Rows are points. Two turns around zero, p and q, are shown by what they do to some points. Write where each new point lands after one turn and then the other. Backwards means that the second turn is done in reverse. Each puzzle has new turns, and all numbers are rounded.

Turn p:
[-36  28] => [45 -5]
[ 20 -13] => [-24   1]
[ 12 -35] => [-29  24]
[ 4 20] => [  7 -19]
Turn q:
[41 10] => [ 12 -40]
[-11   9] => [ 8 11]
[-31 -19] => [-21  30]
Where do these land?
q, then p backwards: [ 18 -20] => [26  6]
q, then p backwards: [-31 -29] => [ 11 -41]
p, then q: [-1  7] => [-5 -5]
p, then q: [14 41] => [-42 -12]

Turn p:
[ 30  19   3 -12] => [  5  13 -30  19]
[-14   2  20  18] => [-16   5  24   9]
[-41  -6   4  -8] => [ -9  10  25 -32]
[ 18 -27 -13   0] => [ 28 -21  -2   3]
[-18   3  -3 -11] => [ -5   8   2 -19]
[ 25   9 -12  13] => [ -3 -16 -20  19]
Turn q:
[ 13  17 -16   0] => [-10  19 -16  -1]
[-13 -21  32 -25] => [  0 -46  10  -5]
[-19   1  18  -4] => [ -6 -14  20  -7]
[ -5  -6 -15   2] => [ 1  6  0 16]
[ 24   9 -18  27] => [ 16  35 -15  -4]
Where do these land?
p, then q: [  0  12 -26 -30] => [-24   3 -24  24]
q, then p: [-11  17   0  11] => [-11  20   2   0]
q, then p: [12  6  8 -9] => [  8  -2  -5 -15]
p, then q: [ -6 -26  -3 -21] => [ -2 -12 -29 -14]
q, then p: [18 -1 13 48] => [  9  24 -40  23]
q, then p: [-12  -8   9   1] => [ 9  4 11  9]

Turn p:
[ -6   2 -10   0 -12 -34 -21   6] => [-12  23   7   0  19 -19  -4 -21]
[ 10  18  -5   3  38   1 -20 -24] => [ -6  10  15   6 -38   8  24 -19]
[-25  11   9  -6 -10  20  23  18] => [  1 -36   5   5  19  -1   2  22]
[-12 -15  30 -29 -34  22  10  24] => [ 14 -30 -10 -21  17 -30 -20  35]
[ 19  15 -12  31   8  21 -11 -30] => [-20  -2 -24   9 -32  24  14 -19]
[ 13  -5 -29 -20  -5 -28   1   4] => [ 10  39  -3  11  18 -12  10   2]
[23  8  3 23 22  0 -3  5] => [-12   9   7  17 -25  17 -13  -2]
[ 10   6   7  15  11 -13   8 -29] => [ 14   1  -3  11 -15  14  -1 -29]
[-32 -39   7 -18 -19   9  13  27] => [ 12 -12   5 -36  39  -3 -13  31]
Turn q:
[  0   3 -28  14   3  26   8  -7] => [ 11   8 -30   2   8 -19   2  16]
[  7 -17 -26  30   5  -8 -12 -13] => [  1  -3  -4 -19 -10 -37 -16  15]
[-27 -19  16 -24  19  -7  21  -9] => [ -5  13  -9 -24  -2  21   5 -39]
[ 14  14  14  37  -7 -18 -14 -18] => [-14 -18   6  13 -23  -8 -36  15]
[ 16  -6 -12 -19  -1 -10  32 -17] => [ 15 -22 -19 -25  -6  17  12   1]
[ 23  -5 -30  24  21   5   3 -25] => [ 16 -20 -28 -11  -5 -35 -16   8]
[-17  26  10   8  15  27   0  33] => [-16  18  -9  43  12  -8  18 -12]
[-28   4  -7 -26  -4 -10   7  23] => [  2  24  10  -2  -9  14  34 -10]
[ -3 -16  19 -24   2  -4   5  29] => [-15   0  20  -7  17  14  24 -19]
[ -9  -8  26  -8 -42   7 -20  27] => [-21  20  38   9  22  24   3  20]
[ 23  25  19 -13 -10  -7 -30 -23] => [ 25 -19  24  22  -2  17 -30   4]
Where do these land?
q, then p: [-22  39  24   1   6 -30 -23 -22] => [-29 -21 -42 -12 -12 -14 -18 -26]
p, then q: [ -4  -4  -3 -18  15  14  -9   6] => [-12  -3   5   2   3  19  19  -1]
q, then p: [  9 -19  11  -5   8  13  21   1] => [ 12   6  10 -12  -1  13  25   6]
q, then p backwards: [-29 -18  -3   4  18   2   6  27] => [ -4   7 -24  -4  -4 -15 -35 -10]
q, then p backwards: [  5 -11  -1   9 -16  25   6  23] => [-12   3 -28  -6 -14   6   0  22]
p, then q: [ 11  25 -24   0 -31  -4  13 -26] => [  6  -7 -34 -16 -25 -28   1  14]
p, then q: [-13  -5  20  -6   5 -27 -31 -29] => [ 24 -14   5 -14 -15  36 -25  -6]
p, then q: [ -5 -10   3 -18   9 -12   3  38] => [-17 -10  25  25   0   0   6 -22]
q, then p: [ 48   3 -27  33 -14  20  13 -18] => [-16  53  19 -12  24   8 -16  28]

Turn p:
[23 13  5 -8  3  3  1  7  6  8  7] => [ 16  13 -18   2   4   7  -6  -5   8  -2   5]
[-10  -8  -6  11  -5   3   3 -20  -9 -17  -8] => [ -9 -17  23  -1 -11  -6   6  -7   3   6   3]
[ -5   2  -6   1 -12  -4   8   0  -8   1 -11] => [ -1  -6   7  12   2 -12  -4   5   2   6  -1]
[ -2   0 -13  16  -2  -2  -8   3  -3  -6  -1] => [-5  9 20 -1  2  0 -4 -1 -2  3  3]
[ 3  1 -4 -9 -8 -1  7 17 10 -4 16] => [-12  11 -16   0   0  -2 -16   1   3  -7   5]
[  2 -16   0  -3  17  10  -7  -7  -4   9 -12] => [  6 -10   6   5   3  19  12  -3  -4  -8 -14]
[14 -1 21  4 12 15  1  4  7  3 -1] => [  7   4 -16   2   3  15  11 -19  -8   3   2]
[-15 -10  -7  12  -4 -11   5 -12 -21  -4   4] => [ -8 -16  20   0 -10  -1  -1  16  -5  10   9]
[  0  -5   4  -5   9  19  -9  -5  -5  12 -11] => [  4  -7   0   4  11  15  15  -4   5   2 -15]
[-1 12  7  1 -9 -1  0  5 16  7 15] => [ -3  17 -17 -10  -4  -6  -5   1   1   9  -2]
[-10   5 -13  -2   5 -12  10  -2   4   0  -2] => [ -2   4   5   5 -10 -12   3  13   1 -10   0]
[  3  16  12 -16   8   4  -4  11   1  -1   4] => [  5   5 -19  -6  16  -2   7   0   5  -7   8]
[-13 -12  -3   9  -7 -16   0  -2  -5  -7 -10] => [ -6 -11  17   1  -4 -12  -5   5 -15   1  -2]
[ 10   4   3 -10  -6  -8  -6   1  11  -1  10] => [  7   5 -12 -12  -1  -3 -13  -2   3  -5  -1]
Turn q:
[-10 -10  -2   4  -1   5   3 -13   8   1   5] => [  2 -17   0   1  -2  -1  11  -8  -1   5  -1]
[ -4  18  -8  -1 -24  -3  18  -3  14   3   0] => [ -3  12 -13   1 -11  -3  10 -19  -5  -9 -22]
[12 -3  3  7 12 12  0  5 -5  7  2] => [ -1  -9  -3  -8   6   7 -16   8  -3   5   1]
[ -6   6 -10 -14 -10   5   7   4  16   4  -1] => [  7   7 -12   4  -8  -8   2 -17 -13  -3  -2]
[ -5  -2  -8  -6  -4   3   4 -14  -4  15  -7] => [ 11  -5   5  -6  -2   8   1 -18   2  -6   0]
[ -6  -4  -4   8  11  -5  -4   7 -12   2   5] => [ -9  -7  10   7  -2   1 -11   5   7  -3   7]
[ -1 -13  -2  -8   1  -4  16  -7  -7   2   3] => [  4  -8   5   7   2  15   7  -2  -9 -10   0]
[ -1   5  -1  -6  13   1   2 -10  -3   1   6] => [ 5 -2  1  8  1 12 -3 -3  3 10  1]
[ -1  -5  11   9  14  -3  -6  12 -13 -14 -13] => [-5  0  2  5 18 -5 -6 20 13 -6 10]
[-2 -7  8 -6  3 -2  1 -2 -1 16  7] => [-5 -4  2 -6 -3 13  1 -6 -6  2 12]
[ -2  -5   0  -7  -5  11  -1  -4 -11   2   9] => [  9  -7  -1  -3 -13   8   1   5   0  -3   5]
[ 18   3  -3   9   0 -14 -17  15   3 -17  -9] => [ -6  18  13  -2  10 -21  -7  19   0   3  -6]
[  7  17  14  12  -9  -6 -22  10  14 -22  -7] => [-11  22  -7  -8   4 -27   7  17  12  14  -6]
Where do these land?
q, then p backwards: [  2 -16  11  -4  -1   4   4  -3  -5   2   7] => [ -5  -7   8   0  13  -3  -1  -4 -12   0   6]
p, then q backwards: [ -7   7  -1   1  -9   2 -18   6   6   4 -10] => [ 14   5  -2  10   0  -7  -2  -5  10  -3 -14]
q, then p backwards: [ 48   9   2  -1   5 -13   8  -3   5   5  -9] => [ -3  -7  -2  16  -3  -4 -38  21   7  24   2]
p, then q: [ 1 -2 -6  6  4  3 -3  3  3  2 10] => [  3   3 -11  -1  -6  -2  -2  -1   6   2   1]
q, then p: [-8 -2  4  5 -6  3  7  6 -7  4  6] => [-16  -4   4  -1  -1  -4  -5  -3   2  -2  -2]
q, then p: [-7  4  1  3 -5  7  6  0  8  0 -3] => [ 0 -2  9  4 -8 -4 -3  3  4 -6 -3]
q, then p: [ -1  -7   2   0  -6   1   4   5 -25   2  -4] => [-14   0  -5  -6   7  -1  -5 -18   1  -7   7]
q, then p backwards: [-7 -1 -4 -9  8 -4  1  9  7  7 -2] => [  8  -1   4   6  -1  -1   7  11   0 -11  -2]
p, then q backwards: [ -1   7   3   4  16   9 -12   5   5   0  -8] => [  3  -2   7  -8  -8 -12   7 -10   5   0 -13]
q, then p: [  2   4   2  -6  -6   8   6   9   2 -16  17] => [ -7   9  10  15   8  -5 -13   5   1   9   3]
q, then p: [ -2 -15  -3   3   2  -7   5   3   0  -5  -5] => [ -3  -6   2   0  -2   3   4  -1 -13  -3  12]
p, then q: [-13   6 -16  -5   3   8 -15 -44   2  -2  -3] => [  2  13 -19 -10  18  -2  29  -7 -27  -9   6]
p, then q: [ -7   6   7   2  -4 -22   6   4  -1  -5   3] => [ -9  11  15   5 -12   4  -3   7  -2  -6   5]

Turn p:
[  2  -3 -12   6  19 -11 -19  -2  -4   2  -3  29 -14  31] => [  6  15  -3  15  -7  13   3  18  -7 -38  10 -10   5 -17]
[ 27  12 -15   2 -28   5  -8   2  -1  13   2   0  -8   0] => [-15  11  10 -19 -30   8 -14   9  -1   4   5   7  -7   6]
[ -1   5  22  15  27 -18  17  -1   7 -38   5   8   9   8] => [ 17 -20  -7  -2  18 -21  32   3   8 -16  19  -8  21   3]
[  0 -13  -8  16  -1   9 -26 -21 -13  16  24 -40 -17   6] => [ -2  37  26 -19  26   9 -28   7  10   0 -21  -2   9   2]
[ -9  14 -22  -5   8  27 -12   1 -14  20  27  15 -13  -8] => [  4  14   0   3   0  43  -5  12 -27   4 -13  15   5  12]
[-10 -18   0 -37 -27  -8   6  13  11  -4   0   0  20 -24] => [ -6   2 -18  18 -15 -23  -4 -25  -8  40   0  12  -1  -5]
[ 18  19 -18 -23 -11   5   5 -12 -19   1 -18 -13   2  -7] => [-24 -12   1 -14  -5  17 -12  10   4  26  13   5  -7 -19]
[-11 -10   0  18  -7  -3  -1  -7   4 -21  -5   8   6   7] => [ 15  -5  12   7  -5  -5   2 -15  10 -10   9  -8  14  -3]
[  4   4  21   1   4  -8  -1  -6 -16   6  -4 -14   9 -17] => [  0  -6   0 -15  10  -7  11   3  15  11 -17  11  -6 -11]
[-18  -9  -4 -14 -13   1   6   6  -2   4  -4 -22  -9  10] => [  0  11   3   3  11  -3 -14 -12  -6  17   2 -18 -16  -4]
[  5 -13   3   4  -6 -10   9 -13  -7  -4  10  10 -14   7] => [ 14   2  -2  -7  -9  -8  -7  10  -4  -3  -4 -16  15  -7]
[-10 -10   8  11  16  -8  -9  18  17 -11   6  -6  -5 -20] => [ -6   6  11  16  12 -19  24  -6  -3  -3 -12   2   8  15]
[ -8   7   8   5 -14 -10   9   4   0   9  13  -6  23   0] => [ 12   1  -7 -20   1 -10   0 -21  -5   2   0  15  -7   1]
[ 17   0  11  -8   5   4   8 -13   4  -6 -11 -10  11  14] => [ -4 -12 -13  -6   8  -8 -11   8  22  -1  13  -2  -3  -1]
[ 19  10  12  10   2  15  -5   4  -7  -9 -16   4  -8  13] => [  4  -6   8  -2  -8   8   7  21  21  -8  11  -6 -12   7]
[ -1  -1  -6   0  20  11  20  31  19  17 -28  15  16 -18] => [-15 -36  -5  28  -4  -7   7  -5 -17 -10  -6  17 -27  14]
[-25   6  -1  -4   6  -2   0  -2  22   5   2  22  -8  -3] => [ -2   0 -18  14  -5  12  11 -18 -14 -12  -9 -12   7   8]
Turn q:
[  7  -4 -10 -23  11  -6 -13   6 -21  -9  -8  14  -8 -38] => [  7   2 -15  12  18  17  15   2 -20 -25   9 -31   4   3]
[  0  10  -9 -10   9 -16  13   6 -10  13  21 -15  23  13] => [-24  15  23 -22  -1   7   1  11 -13  10  -9   0  12  -3]
[-12  -7   0  12  -2   8  -5 -18  14   9 -12  10   4  15] => [ 10 -12   5  14 -15   1  -8   0  11   6 -17  14  -7   8]
[ -3  -6  39   8  -4 -11  -1  -7 -14   8  10  10 -15  -7] => [  6  -7   0  -4  -7   6 -18 -29  -6  -7   4  -9 -13 -29]
[ 10 -10  -7   1  15  -2  -9   2 -18 -14  -2   9 -17  13] => [  9  -6 -15 -17  14   4   7   5  -3 -20 -13   5 -11  -2]
[ 14  24   8   4  -9 -16   8  14 -22   8  -5   9  28   8] => [-28 -14  16 -18  13  11 -21  11   0  10   7 -19  -7   2]
[-24  -5  -7  13  -1   5   6   0  -5   4  -7 -31 -16   4] => [  5  12  -4  -6 -26 -29  -5   4 -13  -8   1  10  -3   9]
[  1   3  -3  12  11  30  -5   2   8  -4  -5   5  17 -18] => [ -1  -5  16  26  18 -15   7  -7   7  -6   1   1   0  16]
[ -4  -2  -2  -8 -10  26 -13  15   6   0   0  14  19  -6] => [ 5 -5  2 23 27 -4 -5 -1 -6 18  0  1  6 12]
[-11 -11   6   9   4  -7 -13  -6 -14 -26  -5  -2   2  -2] => [ 20  10   4   0   5  -1  -4   8  -3 -13   1  -2 -27  -4]
[  1  14  -2 -11  -5  16   5  -6  10   9  -9 -43   9   4] => [  5  16  14 -12 -14 -23  -2   0  10  12   7  -5  25  24]
[ 10 -15 -13  -8  -8   4  -3 -10 -24 -12  10  -2 -14 -34] => [  8  19 -15  12  13   6  -5   2  -9 -36  12  -9  15  -8]
[ -2  -4  13 -18  -4 -16  43   3  23  -2  -6   8 -13  17] => [  5 -26  -1 -15 -24   7  17  11   3  20  19  13  13 -27]
[ 14 -10 -10  11  -3 -11  -5   6  48  12  10   7 -11  16] => [-14   1 -20   4 -12  16  19 -14  20  22  -3  35  -2   4]
[  0  23  -3  10  -4  -4  -9  -5  19   2  10   8 -10  15] => [-14   1 -13   1  -6  -5   4  -3  23  16 -18   0  -8  -7]
Where do these land?
q, then p: [  1  -8   5   3  -2 -22   2   5  11  21  10  29   7  -4] => [ 16  -8  12  11  -1  22 -14  -7   3   5 -26  -2   1  10]
p, then q: [-32  -6 -13  33  -9  -4  20  -5 -25 -18  -3  -5  11 -17] => [ 24  -8  31  -7   2  26 -13 -30   7 -22  13  -4  11  -5]
q, then p: [  6  20 -12  -1 -12  15  -3   4   5   9  34  17  12   1] => [ -7 -14   2  12  18  11  12 -24  -1 -22 -19  12  -9  -6]
q, then p: [ 13  11  20  22  21   6  -7   1 -14  -2 -17  13 -13  -1] => [ -9   4   2  14  12 -16  -9   6  11   6  -2 -31  23  -6]
p, then q: [ 11  -6  -1  -6 -11   8 -14   5 -18  12  14   0  -1  24] => [-14   1 -22  -2  20  -6   4 -10   9  10  -4 -19   2   2]
p, then q: [-14  13  -7  20  15  17  13  19 -14  -4   0 -29  14  -5] => [ 18 -22  10 -17   3   6  14 -27  -7 -14 -17   6   1 -20]
q, then p: [-13  10   0  -8   8   4  10   1   5 -15  -2   6  16  -4] => [  5  -5   2  -7   6 -20   9   5  -5  -1 -12   1 -14   9]
q, then p backwards: [ -8 -17  -7 -13  -5 -10   4  -4  11   7  14 -16 -23   8] => [  2   6   0 -11 -15 -15 -12  -4  -6   5  23  23   9  -6]
q, then p: [ 17 -11   6  -8 -10  -2  -6  13  -4   8   7  -5  -4  -7] => [ 2  3 -8 -1 12 19 -9  4 -1  1  3 13 13 -4]
p, then q backwards: [ 27 -11   5  11  -5   5   9 -39  -2   5 -24  -4 -14  16] => [ 15  30   4   6 -18  -6  15 -31 -25  -2 -15   8  -2  12]
p, then q: [ 18 -12 -26  -5   2 -35  -3   1   1  -9   2   5   7  10] => [-14  24   8  14  10  10  -6   8 -14   1  10 -20 -17 -20]
q, then p: [ 15   8  -4  -2 -15 -25   3  18  12  -4 -11  16  -3  10] => [ -2  11  -1  18   5   9 -21  -3 -27   5  -9  -1  -5  18]
p, then q: [ -3  -9   2  -7  11  32 -18   0  -7 -12 -20  -4 -16 -21] => [ -6 -21   9   7 -13 -23  -2 -25   1  10   4  22 -13  16]
p, then q: [-18  -2   9  -4  -7  10  21   1  18   5 -10   9   1   3] => [  9  12  -9  -8 -12   2 -10   5   9 -17  -8  19   4  10]
p, then q: [ 18  -4   7 -17  10  14 -18  -7 -15 -27   5  -9  -8 -11] => [-28 -12  14   8   1  -5  11 -16 -10  26   3  10   0  10]
p, then q backwards: [-34  21  13 -15  12 -11   1 -14  11  33  -5 -21   4  -6] => [ 20   7   5   6  14  -7 -36  19 -10   6  26  22 -19   8]
p, then q: [ -4   3   3  -3  -2  -1 -13   1  24 -10   7  -4  12   4] => [ -7   5   9   4  -7   1   4  13  16   7 -17   4  -2 -10]

Turn p:
[ -1  -6  10  16  11  11  11   5   6 -11   9   8  33 -11] => [ -4  -3 -30  -6   9  13 -11  -3 -26   7   9 -11  -3   2]
[  5   4   9  19  -5  23  13 -14   3  21  10 -10  33   0] => [  4 -11 -40 -10  -1 -10   7  -7  -9  15  12   2 -17 -19]
[  2   8  17   5 -30 -13   3  35   8  -3   9  -7 -17  17] => [  2  32  10  -2  -8 -11  -1 -28  11  14 -22 -21  13  -3]
[  1 -19 -13 -11   5  -9  -6  -4 -26  -3  -5 -11 -12  -4] => [ 24  -3  13  -1   0  12   2  13  15 -21   1   2  -1   6]
[ 10 -12   8   1   7  -2 -15  -9  -5   3  -8   6 -22  -5] => [ 9  6 23  1  6 -5 -8 19  2  2 10  5 -4 -4]
[  5   3 -15 -12   7 -10  -6  -6 -10   1 -31   6  -2 -24] => [ -5 -19   9   6  21  -2   1  25  17 -11   1  -1  -1  19]
[ -3  -4  -6  -8  12  -7  16  -2 -10   7 -11  12 -18   5] => [  9  -4   6  15  -6  -2 -15   7  11  -1  -1  16   6  15]
[  6  16  -7  12 -15  21 -15  37  12  -4   1  -4  -4  36] => [-17  16   7 -38 -21 -18   2 -29   5   8   2  -7  21   3]
[ 13   2  -2  -3   4 -10   6 -28  -8 -15  -2  -6  -7   4] => [  3  -9   6  15  10   5  -8   1   8 -17   7   9   5 -21]
[ -8  21  11   9 -17 -22 -23  36   5   8  12   1  -7  44] => [-20  29  18 -21 -26  10   1 -26  24  29 -20  -7  11  -7]
[ -4  -9 -22   5  -4  -8   0 -20  -5   0   2  11 -12 -14] => [  7 -20  12  19 -11   2   3  18  -1  -7   7  -8   2  -2]
[ -5  16  16  -9   4  25  11  -1   4   1  27   7  30 -21] => [ -2 -16 -21  -1  16   5   9 -23 -36  14  -2   4 -20   4]
[  3 -23  -9 -22   0  -1  -1 -15   9  -1 -11   4   4  -2] => [  6  -4  -2   3   7   0  10  26  -8 -11  -8  14  15  -1]
[-23  -7   1  -6   2  -8  -2 -18  -8  -9 -19  -5 -19  -7] => [ -1  -1  13  13  -5  -2 -11  20   6 -25 -13   4 -15   0]
[ -1   6   2   3  20  10  10   5  23   5  16 -13  19 -18] => [-11   9 -26   8   8   4  16 -10 -20   2  18   1 -12  10]
Turn q:
[  9   9  -4  -6   5  -2  -7  27  -4  -7  -9  15   6 -28] => [-25 -15   3  -6  -9 -18   7 -15  -5  -9  11  15   1  13]
[ -3   1  25  19 -26  14  -1  11 -14   5  -4  15  16  -9] => [  9 -15 -17  22 -24  -7   0  -1   5  16   9  14 -11  20]
[ -7 -26   4   0  12   3  17  -6  -6  18  -2  10  -7  21] => [ 10  -5 -10   1  13  -7   9  24  21   5 -21  -8   6  -7]
[-27 -20  23  29 -21 -23 -28 -13   4   0  -1   2   0  26] => [ 25 -10  -7  19   0  41 -22  21  27  -5  10  -7   2  22]
[ -1   7   6  -9   3   0  12  14 -28 -16  -9  12  -4   4] => [  7 -23   7  -1  -7  -6  20 -20   5   6 -10   5  11   1]
[-13  17  14  11 -13   2  -2 -10  27   7  19  -2  -7  29] => [ 23   5  -1   1  13  16 -18   1   7  11   9 -24 -31   1]
[ -3 -10 -20  -2  -1  12  -9   8 -21  18   1 -24   8 -16] => [-16  12   1 -15 -24   0   2  21  -8  16   1  14  16  -5]
[ -2   1   0 -17  -4  -5   3  -1  30 -11 -12 -17   5   7] => [  3  -7  14   3   6  -4 -24   2 -17 -15   4 -15  -1 -15]
[ -1 -12 -11 -12   3   0  11  -9  15  -5  24 -20 -17 -17] => [ -2  11 -11 -16  17  10   3   8 -21  -8   6   8  -3 -29]
[ 19   5  -2   5  -9  -9  24  15   8 -10 -11  21 -32   9] => [ -5 -20  10  11   5  -1  23 -13  12 -20 -15  -1 -31 -14]
[ -4  13  -7 -48  14 -15 -12   2   0   0  -1  -6   8  -3] => [ -7  -2   7 -33   1 -13 -22 -21  -1  -9   3  -8  25 -12]
[-14 -19 -16   5 -21  -4   0 -19   1 -12  -4   0 -15  -8] => [  8   6   4  16   2  18   5  11   8 -12  15  16   7 -23]
[ 18  -3   1  -1 -11   1   9  -4   4  14  22 -15  19   6] => [ 13  17 -10  -9  -7  -5 -17   8 -14   4 -17   8 -15   0]
[ -2  29   6   6  42  -8  11   6 -17   5  -7  10  13   4] => [  2   3   4 -16   2 -20  25 -16   0   2  -9 -26  13  32]
[  2   2 -20   6  15  12 -14   4   2  -4  22  -2  18  -2] => [ -7  18  11 -15  14  -3  -4   5 -11  15   5  15   1  17]
[  8   5  14   9   5   9  -9  -1  -7 -15  -5   3 -15  -4] => [-12  -8  -4  15   5  13  10 -16  -3   7  -1  -2   1   5]
[ 19   0 -14   3   5  10  -4 -21   6  12 -23  -1   5 -19] => [-24  28   0  21  -7 -15   0   2  -3  -8  -1  -2   8  -5]
Where do these land?
p, then q: [ -5   0  -9   2  11  21   7   0   1  -7  -8 -15  15  11] => [  9   1  18  -7  12   1  -2 -10   6  -4   7  20   9 -13]
p, then q: [-16   7 -15  11 -44   7  13  12   7 -10  -8   1   9   3] => [ 12   4  18   8 -26   8 -13  19 -13 -24   1  -1  22 -15]
q, then p: [ -3  -1 -17   3  11  -9 -35   7 -33 -11  -6   6  -5   7] => [-14  -1 -25 -14  -4  -9  -4   4 -27  14 -22  22  -2 -11]
p, then q backwards: [33  3 -7 10 14  7 10 10 18  5 35  4 12  2] => [-25  19  12  -3   6  21  -8 -16 -13 -21  11  -4  -3 -28]
q, then p: [-12   0 -11  14   3  -3   1  -5  11  -8 -11  -3   6  -2] => [  2  11  -4  -5   2   8 -10 -20  -3   4   4  -6  -4  -4]
q, then p: [  2  10 -18 -21 -13 -12  16   7  13  -8  19   8   8  10] => [ 4  3 30 14 31  5 -5  6 -5  2 -1 10  5 -4]
q, then p backwards: [-16  -4   0  -3  13  24  -7  10  16  -9 -10   4  -2  -4] => [ 21  13  -3   9   3   1  -7 -10  12   0  -6  18   0 -17]
q, then p: [ -9 -16  19   4 -43  -6   6 -38   4  14  11   2   0 -13] => [-10 -23  18  -2  -1 -13  19 -10  -7   6  35 -34  21   3]
p, then q: [  4 -29   5   8  16 -12   2  10 -29  -9 -13  -1  -3   5] => [-26  -3  14  -1   9   1 -26 -16 -12  16  -7   4 -13   7]
q, then p: [  6   2  11   1   9   5 -24   9  18  19  -9  -2   7   6] => [-12  18   9 -15 -22   7  13   5   9  -8  -7   2 -11  -2]
p, then q backwards: [-15 -14  27  -6   6  -6  -1   6  -5   8  -1  -4  11 -40] => [10 -3 12 32  8  7 13 -5 24  4 23 -5 -1 18]
p, then q: [-14   7  -3  -2  16   4  16  10  -3  15   0   0 -11  -4] => [  9   4  10   7   6  14  -2   0  21   1  -7  -3 -17   0]
p, then q: [-12   4   1   5  -1 -12   7  12 -11 -16  12 -10  -7   9] => [  1  12   5  22  -1  10 -10 -10  -9   9   7  -6   0  -7]
q, then p: [ 26  14  26   1  17  -3   4 -27 -14  10  -8  12 -12  14] => [-26  -8 -20   8  -5 -20   2  14  22 -25  15   5  -1 -14]
q, then p backwards: [ 30  17  -7 -26 -17  -6 -16 -23   9   8  -3  -3 -27  -6] => [-11  24  24  18  -1 -13   3  -5   3 -26   9 -25   0  28]
